Each row of a before or after table is a point. The points were changed in one or more steps. Then noise was added and the rows were shuffled. The steps act on how far a point lies along the listed directions, d1 being the first. What was done? A step turns or swaps two directions, mirrors them in a line or flattens them onto one, adds a multiple of one to another, or multiplies one. Angles are multiples of 10 degrees, from the lower direction toward the higher: turns from -170 to 170, lines from 10 to 170 but not 90. Use the fewest steps. Two steps may share a direction if one is a turn and the other turns, adds or multiplies; they go together, in the order done. Otherwise the lowest direction goes first.

Directions:
(1): [ 31 -40]
(2): [-40 -31]
Before, 9 rows:
[[ 39  -2]
 [-56 -24]
 [ 47 -11]
 [  8 -62]
 [ -2   7]
 [-66  -3]
 [ 50 -14]
 [ 20  42]
 [ 50  -4]]
After (9 x 2):
[[ -4  -1]
 [ 40  26]
 [ 46  23]
 [-37 -56]
 [ 32  21]
 [ 45  23]
 [ 58 -41]
 [ -9  43]
 [-45 -42]]
Steps: turn d1 and d2 by -40 degrees

Directions:
(1): [ 15 -11   8  19  67  50]
(2): [-21 -16  57  52   5 -33]
(3): [ 46  39  -7   2  36 -53]
Before, 10 rows:
[[-17  -8   3  18  16  24]
 [ 24  14  23  44  95  36]
 [ -7  10  -5 -14   7  -3]
 [-10 -17  -3  -5 -30 -11]
 [ -2   8  17   0  -6 -10]
 [ -3   6 -13  -1   4   2]
 [-17  -8   2  -7 -45 -37]
 [ 24  11   0 -11  16 -57]
 [ -9   2 -29 -47 -57   6]
 [ -6 -13 -10 -12 -27  18]]
After (10 x 6):
[[-10  14  67  70  22 -67]
 [  6  -1 -41 -39 -24  11]
 [-32 -10  12  22 -10   3]
 [ -3   3  -7   6   9   4]
 [  1  14   4 -13 -10  -6]
 [ -2 -16 -21 -21 -17  16]
 [ -5 -19  -5  -6  -8  40]
 [ 39  26 -19 -23  28 -51]
 [ -6   9  -2  -7  17   2]
 [  6 -10 -26 -32   7  71]]
Steps: turn d1 and d2 by 80 degrees; multiply d3 by 1.3

Directions:
(1): [-19  21 -57  72  25  34 -21   9  54   0 -31  13]
(2): [ -6 -29 -82 -13 -33 -37  39  10  25  -4  53 -15]
(3): [-64 -48   8  12 -15  70 -13  26 -33 -10  34 -23]
Before (11 x 12):
[[ -1 -20 -27  -6  -4 -14  14   3  26 -10  30   2]
 [-12 -18   4 -22 -39 -17  25   3 -18   1  27 -20]
 [ 46  53   4   0  28 -35   6 -18  13  -5 -35  29]
 [ 25  12  37 -23  13 -18  -6  -7  -6  -2 -10   8]
 [ 31  40  95 -32  29  -9  -9 -19 -40  21 -55   5]
 [ 28  14 -21 -34 -15 -49  50   4  20  22   6  10]
 [-17  13  22  24  18  35 -21  18 -11   2 -32  20]
 [-11 -44 -10 -38 -34  -6  11   1 -35  -3  49  -1]
 [ 25  13  -3 -26 -28 -50  29   1  22  -1  14  -3]
 [-34 -18  37 -10 -25  22   4   9 -33  22   0  -2]
 [-30 -11 -28 -17  -8   9  32   5  -3  -4  30 -13]]
After (11 x 12):
[[ -4  15 -20  26  23  13 -17  11  32  -9 -13  10]
 [ 17  -2  47 -19  10 -15  -3  -9  -1  -3   1   9]
 [ 25  45  37  15   4  -9  -6  -1  22   3 -40  13]
 [ -9  13  43 -30   8  14  12  -7 -35   0  -2  -1]
 [-20 -26 -48   0 -17   1  19  28   2   0  32   1]
 [-50 -18   7  14 -20  35   2  17 -13  19  -3  -5]
 [-11  -3  55  -3  10  40 -38 -11 -39   0 -17  21]
 [-16  14  54  11  -5  22 -12   0 -20   1 -26  -7]
 [ 24  43 -53  22  15 -28  18  -1  38  -9 -21  25]
 [ 24  48  36  -2  19  -7  11  -7  19  25 -51  26]
 [-38  15 -79  69  18  39   1  19  52   8 -25  -4]]
Steps: turn d1 and d2 by 130 degrees; turn d1 and d3 by 30 degrees

Directions:
(1): [-21 -11 -91  12  33 -13   3 -65   7   7   2 -52  17 -15  29 -33 -14  48
 -54  26]
(2): [-33 -59 -23  19 -49  56   0  24 -11 -33  -3   2 -38 -19 -11 -67  54  47
  34 -19]
(3): [-11  73 -15 -23  13 -17 -22  69 -41   4  -4 -32  19 -49 -11 -31  37  -1
  22  75]
Before (10 x 20):
[[ -4  25 -10 -15  12 -23   0   0 -10   8  -2  -9  20 -16   7   0 -20 -10
  -19  15]
 [-15 -48 -30  19  -8  30  -1 -37   2 -13   5 -16 -17   3   4 -20  -1  23
  -19 -17]
 [ 10   2  26  -5 -10   7   1  13   1  -2  -5  22  -2   5 -13  14  -4 -25
   -2 -11]
 [ 16  50  15 -13  21 -25  -3  24   2  11   3  -8  26  -6 -16  15 -14 -28
    4  37]
 [ -3 -20  25   6 -34  29   5  -1  -4 -13   1  25 -18   9 -10 -10   0   0
   15 -32]
 [ -8 -11 -31  10  -1  18   0  10  -2   1   5 -15  -3  -8  -8 -36  12  29
    5  11]
 [ 14  35  31 -15  -1   5 -10  40 -17  -2   0  13   5  -3 -17  -2  11   1
   27  11]
 [ -7 -22  -2  19 -17  25  -2  -2  15  -6   2   4  -6  -5   6 -22  15  20
    4  -8]
 [-11  34  22 -11 -16   4 -22  63 -28   4  -1   6  -9 -24 -18  -5  39 -10
   34  27]
 [ -7   7 -25  -5  12 -14   0 -13  -3  18  -4  -5  21  -1   4   2 -18  11
  -25  20]]
After (10 x 20):
[[  0  25 -52   2  30 -15  -4  -6  -2  18   4 -37  20 -13   2 -22 -10  22
  -23  42]
 [ 37  33  89 -20  -9   0  -4  44  -6   1   4  53   2  28 -26  47  -9 -37
   41 -20]
 [ 27  54  94 -23  -8 -21 -13  61 -11  19   4  46   0  18 -22  70  -2 -70
   36  -3]
 [ 14  -3  60  -8 -31  20   0  44  -2  -8  -8  46 -15  13 -27  16  11 -41
   28 -24]
 [ 26  -7  42   7   3  -6  11 -13  34   6   4  25   6  33 -15  41 -37 -34
    1 -24]
 [ -6  17  -9   7   1   2 -10  16   3   4   1 -10   8 -20   8 -27  19  13
    4  27]
 [-30  -6 -84  11  18  13 -14 -28 -20  -6   4 -59   3 -32  12 -52  13  47
  -33  43]
 [  2  24  55 -12 -40  23  -9  59 -26 -15  -3  30 -16 -10 -27 -11  24 -18
   48   0]
 [-17 -21 -62   8  16  -9   8 -54   7  16  -2 -17  20   1  19 -14 -27  37
  -51  11]
 [ -8 -11 -24  -2  11 -14   9 -40   7   4  -1  -9  13   2  21   4 -35   2
  -40 -16]]
Steps: multiply d1 by 2.5; turn d2 and d3 by 90 degrees
